Rows are points. A path goes straight from each point to the next, and from the last back to the first. The post is the endless flat space through its rows: a point in 2 columns, a line in 3, a plane in 4, and so on, so that a path can go around it. Count how often the path circles the post. Going back the other way cancels.
In the rows, 128 means zero.

Post (2 x 3):
[[170 134 118]
 [122 139 147]]
Path (28 x 3):
[[182 101 148]
 [ 54 156 215]
 [118 174 144]
 [124 164 119]
 [201 164  98]
 [183 134  89]
 [164 120 103]
 [133 105 179]
 [194 134 130]
 [ 86 186 168]
 [163 140  93]
 [131 124 134]
 [158  89 136]
 [173 140 130]
 [175 182 127]
 [149 142  99]
 [ 93 109 123]
 [117  99 157]
 [139 130 165]
 [140 171 177]
 [136 174 112]
 [117 115 100]
 [130  97 142]
 [208 120 115]
 [169 159 135]
 [143 163 126]
 [142 126  98]
 [158 116 114]]
Times around: 5

Post (5 x 6):
[[111 148 159 112 123 173]
 [ 91 147 124 119 157  65]
 [129 157 163 107 156 168]
 [111 106 128 170 180 136]
 [137 124 134 141 140 162]]
Path (29 x 6):
[[ 47 138 146 112 121 164]
 [120 140 128 122  51 195]
 [112 148 122 143 149 104]
 [157 109 138 172 120 107]
 [155 108 156 136 150 157]
 [103 119 148 121 113 159]
 [ 71 141 150 101 247 131]
 [ 71 129 157 143 144 201]
 [115 154 164 131 171 183]
 [144 191 183  80 126 171]
 [130 127 172 132 135 137]
 [100 146 158  74 136 106]
 [113 146 121  99 134 159]
 [116 157  99 140 186 126]
 [120 115 139 181 166 147]
 [140  76 137 193 141 106]
 [152 102 138 126 194 141]
 [130 121  83 118 154 105]
 [ 64 126 113 163 184  91]
 [107 102 122 190 113 153]
 [120 124 180 148 165 101]
 [130 100 139 145 173 170]
 [120 158 117  76 157 146]
 [ 93 127 104 146 181 112]
 [125 132  81 178  75  93]
 [106 177 177 142 166 186]
 [ 91 128 145 160 123 109]
 [ 73 135 197 123 147 126]
 [106 149 152  62 138 177]]
Times around: 5

Post (8 x 9):
[[122 135 120 161 112 147 130 127 139]
 [103 123  97 153 132 110 117 133 126]
 [189 155 156  97 148  89 146 131  73]
 [104 102 113 173 145 131 165 138 163]
 [ 84 128 131 153 101 110 166 134 149]
 [102 137 159  86 130 115 106 102  82]
 [129 158 134  70 140  96  75 105 104]
 [101  90 146 157 104 125 123 131 140]]
Path (25 x 9):
[[ 71 105 112 119 129 123 113 161 165]
 [132  86 168 149  75 171 129 115 139]
 [114 180 122  93 152  98 146  77 142]
 [ 87 133  57  78 160  82  79 115 146]
 [ 75 111 127 121  61 173 127 101 158]
 [138  72 229 101  80 153 122  84  87]
 [147 123  95 121 151 102 138 150 129]
 [110 125  88 128 123 103  87 132 116]
 [104  62 142 107 154 118 170 102  82]
 [142 170 103 105 144 127 104 152 165]
 [ 96 180  94 114 161 107  85 124 187]
 [104  99  98 185 134  61 152 131 150]
 [104 121 132 120 124 145 126  80 121]
 [189  90  32 160 160 151  45 182 166]
 [151  64 181  91 147 158 120 114  75]
 [161 107 157 148 112  88 156 108 136]
 [148 115 127 156 171  93 179 103 128]
 [ 62  93  74 141 143  94 145 140 176]
 [139 171 165 143  58 113 209 189  61]
 [ 96  99 140 143  76 153  80 147 118]
 [121  79  91 166 141 113 192 165 102]
 [154 156 157  85 146 129 136 154 105]
 [ 98 144 123 121 189 100 147 129 138]
 [204 115 154 177 121  99 109 114 116]
 [106 143 169 131 129 103 111 130 102]]
Times around: 1

Post (13 x 14):
[[ 96 154  98 148 145 173 150 138 185 153 142 136  96 128]
 [111 115 120 153 135 107 146 133 195 126 124 132 170 126]
 [139 152  88 135 123  79 124 117 152 150 124  93 108 149]
 [ 98 162 135  93 144 150 162 131 145 144  89 141  72 124]
 [ 61 137 106 171 120 115 127 131 182 131 134 100  96 120]
 [120 185 162 176  96 165  83 123  93 146  76 133 160  73]
 [118 126 138 120 140  91 149 111 148 187 133 136 148 137]
 [128  77 125 134 141 122 104 148  81 119 111 135 160 104]
 [ 82 150 119 179 104 172 144 144 179 146  75  57  49 122]
 [148 133 120 156 113  92 128 101 145 142 135 160 138 135]
 [129 106 130 116 111 103 123 110  85 112 134 136 167 158]
 [191  92 111 125  57 104 156 108 166  96 164 109 169  87]
 [137 116  95 115 107  70  87 109 136 177 133 152 151 161]]
Path (32 x 14):
[[ 88 184 166 110 141  98 184 115 115 113 109 105 154 149]
 [152 127 119  93  90 122 124 130 145 165 111 134 111 128]
 [ 77 175 186 130 140 142 151 125 104 197  97  91  92 162]
 [132 215 142  38 139 110 130  84 151 195 133 169  87 143]
 [ 72 169 130  83  97 186 112  97 171 164 100 137 101 115]
 [119 154 114 171 109 110 158  98 134 106 119 103 101 120]
 [106  70  83  73  91 102 111 128 147 151 147 149 106  67]
 [112 119 114 170 144 190 182 118 149 116 132 119 119 138]
 [ 93  88 120 131  51  91 168 108 185  60 138 165 172 117]
 [171 110 133  79 114 154 159 156  50 164  83  82 163 199]
 [ 90 168 120 129 140 121 145 131 137 132 136  91 114 155]
 [155 175 135 132  83 144  86 108  99 110  95  84 126 125]
 [108 125 118 123 141 125 114 104 138 121 123 140  93  73]
 [153 164  96 105 151 170 186 123 179 223 137 121  64 104]
 [108  72  94 200 118  54 133 153 138 102 109  81 196 121]
 [ 57 118 172 110  71  64 164  98 126 136 205 131 169 118]
 [ 96 163 128 211 104 112 150 117 176 148 121 185 158 106]
 [130 105  91 105 130 115 115 115 117 154 143  94 176  78]
 [108 121  94 158 147 142 112 146 136 130  82 104 181 145]
 [ 98 153 129 155 171  93 148 158 137 115  95 101 144  57]
 [ 72 103 133 168 115 165 138 157 167 117 134 132 118  81]
 [150 152 117 139 153 130 131 135 122 132 128 124 136 171]
 [149 142 126  76  97 117 183 159 159  81 138 140 187 104]
 [117 137  64 137 126 136 140 156 156 161 146 137 147 111]
 [127  91  92 131 143  78 150 164 183 169 141  92 134 129]
 [120 141 100 119 150 150 188 167 137 135 153 149 103  58]
 [152  85 110 147  85 131 137 141 151 163 132 152 138  58]
 [ 64 153 172 134  94 164 121 134 101 177 105 125 135 192]
 [122 164 179  94 121 134 127 114  83 157 110 109  73 120]
 [ 92 140 103 210 175 163 116 118 139 150 119 103   9  98]
 [ 82 105 104 136 142 171 182 134 212 105 129  72 114  59]
 [ 32 188  97 161 121 157 107 144 202 153  91 151 106 119]]
Times around: 3

Post (17 x 18):
[[108 118 121 121 134 111 160 152 146 133 186 137  70 142 113 142 140 113]
 [123 124 117  83 103 152  76 137  98 125 115 143 115 128 124 133 115 114]
 [120 151 140 150 146  80 169 153 165 140 147 109 124 116 108 124 133 118]
 [114 111 143 125 139 126 137 120 160 111  87 132 138 128 120  98 117 132]
 [135 113 126 124  94 146 137 141 140 126 139 135 121 118 116 163 158 147]
 [ 98 102 116 136 115 125  87 100  96 123 147 119 151 113  97 131 113 120]
 [ 83 122 125 143 114 115 100 157  81 132 131 135 132 162 109  87 148 128]
 [148 103 130 118  80 139 115 134 131 127 112 148 170 122 118  93 140 150]
 [115 126 127 105 151 158 123 117 153 124 143  94 148 141 138 135 126 105]
 [112 152 117 125 150 113 139 134 134 114 140 136 133 145 129 148 135 111]
 [157 159 137  96 108 148 129  80 135 130 120 124 137 135 117 115 123 125]
 [122 119 110 102 110 108 123 130 170 118 128 127 130 148 128 112 152 152]
 [153 114 108 133 124 130 127 127 113 113 150 104 103 104 123 149 155 111]
 [ 98 110 106 143 109 128 113 137 128 151 113 151 171 136  67  97 135 136]
 [178 102 109 146 117 113 131 127  83 143 128 117 135 146  98 128 147 156]
 [142 123 144  89 141 132 136 114 137 128 115 134 140 130 107 112 153 137]
 [110 131 122 135 140 124 160 108 173 134 127 125 128  86 148 137 125 118]]
Path (24 x 18):
[[131 182 145 149 127 144 129 121 151 125 139  96 131 113 159 103 147  91]
 [114 122 141 107 144 103 149 111 167 129 119  99  75 158 114 115 140 111]
 [105 121  95 156 114 144 126 127 104 140 134 112 156 117  78 153 158 127]
 [137  93 167 114  89 178 146 130  92 144 147 142 119 154 100 103 135 135]
 [126 137 145 108 151 147 145 123 133  97 112 132 150 121 107 136 130 123]
 [ 68 155 103 163 120 140 121 158 118 144 142 116 119 105 102 153  86  99]
 [159 104  80 113 115 128 102 114 146 125  76 161 163 165  79  93 144 164]
 [150 142 131 151 101 137 177 122 191 136 152  87 108  76 249 136 163  99]
 [115 116 106 101 147 129 133 104 114 139 127 122 140 102  95 108 160 102]
 [132 132 111 144  98 142 116 181 153 121 105  77 146 149 152 119 155 149]
 [127 109  95 112 125 141 138 131 157 131 105 161 134 118  93 147 104 147]
 [150 152 124 102 139 139 139 102 158 159  98 139 144 119  99 140  97 142]
 [105 111 134 159 162 122 112 126 108 124 136  95 155 126 108 151 139 115]
 [125  78 145 142  86 180 113 125 123 117 129 122 120 119 138 133 142 130]
 [124  99 135 110 164 109 128 130 169 137  79 157 125  93 100 116 132 129]
 [101 136 158 112 122 118 104 114 124 114 114 102 175 158 125  66 127  95]
 [103 144 126 121 136  91 127 133 139  94 119 106 139 153 113 132 129 119]
 [ 91 143 155 124 150 102 146 155  97 127 117 155 148 122  88 140 141  99]
 [131 127 104  94  97 130 107  97 115 100 134 147 136  88 115 152 151 132]
 [129 134 113 119 138 119 127  99 171 152  80 120 140 116  76  98 147 176]
 [137 155 137 130 122 118 111 113 149 108 115 116 113 121 139 126  90  93]
 [143 101 140 112 124 125 123 174 148 112 130  94 100 120 148 160 133 115]
 [ 84 134 142 137 111 118 135 165 135 125 102 160 142 160  90  84 133 137]
 [155 117 109 132  97 120 147 149 109 112 149 163  87  98 117 114 155 150]]
Times around: 4
